Each row is a point. Examples show where two turns around zero, p and q, send a point. Where does a point land after both, in the order given? Backwards means that the second turn is done in reverse. Each puzzle has new turns, and all numbers are rounded.

Turn p:
1 -6 -13 => 0 -11 -10
8 52 1 => 48 19 10
-45 -15 1 => -27 25 -30
35 -31 11 => -21 -33 28
Turn q:
14 11 19 => 24 -11 -2
-42 -12 -1 => -17 28 29
20 53 -5 => 35 13 -43
-21 -20 13 => -8 3 31
30 -32 -25 => -34 -35 -15
Where do these land?
p, then q: 44 9 20 => 25 -31 29
q, then p backwards: -33 8 -35 => -41 -5 25
q, then p: 39 26 -18 => 9 -40 -29
p, then q: -26 -6 24 => 15 33 -3
q, then p: 13 -23 -11 => -23 4 -16
q, then p backwards: -37 -14 19 => 13 10 41

Turn p:
-14 12 -2 -38 -53 -10 -45 -3 => 16 17 14 -38 2 -2 -53 -41
-5 50 -48 3 -41 -22 -15 39 => -31 4 -19 1 -21 -42 -71 -12
-21 -28 2 30 22 -10 5 -37 => 23 -14 6 43 27 23 15 3
39 36 5 6 -13 -18 -25 1 => -18 23 -4 -16 28 -44 -9 -9
47 -11 -29 -17 -23 -8 17 43 => -5 -28 -36 -33 -31 -45 3 -5
-4 -26 8 37 -18 37 20 -6 => 39 -4 -7 6 -2 8 2 50
14 15 -10 -21 49 10 32 -20 => -26 21 -25 17 -12 18 48 -10
-36 -9 6 7 36 8 -13 0 => -17 -13 18 16 11 42 1 8
-24 -19 19 -5 14 15 -22 -5 => 4 -7 22 -10 14 38 0 4
3 -20 48 -2 27 -2 47 -12 => 15 2 31 14 -14 5 64 12
Turn q:
20 -13 13 14 -26 -26 24 -8 => -12 12 -29 1 -9 -2 -11 -40
4 20 -24 -2 97 -26 -23 20 => 10 -10 17 77 46 -21 -11 54
-37 -14 14 -25 -18 48 4 16 => 44 -11 20 -39 -28 15 16 8
30 -5 7 1 -11 -17 -6 35 => 4 11 -46 3 -1 5 -14 12
-26 24 -11 0 -24 -4 -25 -4 => -17 23 13 -24 -2 -14 22 18
30 14 -12 -20 -22 -2 51 7 => 16 8 -21 -26 38 9 -24 -35
-19 16 5 9 -3 -36 -16 -12 => -21 25 6 10 -7 -34 7 3
19 18 14 -15 28 -30 -7 -10 => -10 -5 -2 20 13 -33 -33 9
-36 -10 7 56 5 16 16 28 => 19 37 17 29 -28 41 22 -5
-15 -24 -19 -2 -9 -7 -4 -25 => -11 -16 3 -1 -2 -12 33 -17
29 -27 5 -17 -16 83 -15 -47 => -21 -76 22 -48 -19 45 -7 -5
Where do these land?
p, then q: -15 30 -8 0 -7 -62 -7 -1 => -45 11 20 25 -32 -29 6 -9
p, then q: -16 -15 27 15 27 54 45 -10 => 39 30 -15 -22 6 60 -20 -4
q, then p: -4 7 7 -51 -29 -61 -27 6 => -26 -27 -4 24 -16 -34 -15 -66
q, then p backwards: 13 -33 12 20 -3 40 27 -16 => -39 -31 -15 -38 13 -7 -4 0
p, then q: -15 3 -13 7 -14 43 17 23 => 9 13 -27 -31 1 17 16 28
p, then q: 26 7 -29 -15 -12 -63 -3 13 => -37 -9 1 20 -4 -48 30 -33
q, then p: 22 27 37 11 -5 -16 -13 0 => -15 3 13 -7 14 2 -49 -11
q, then p: -15 -36 17 23 37 25 -3 8 => 37 -7 -3 -13 8 -21 0 49
p, then q: 3 4 -17 -10 26 49 10 -24 => 15 7 20 -23 37 38 10 7
q, then p: 22 29 -20 -25 -11 -35 -34 27 => -58 -30 -8 14 -19 -2 -16 -23
q, then p backwards: -21 -25 -14 26 -10 27 -12 -27 => -11 -15 20 -28 40 -5 18 14
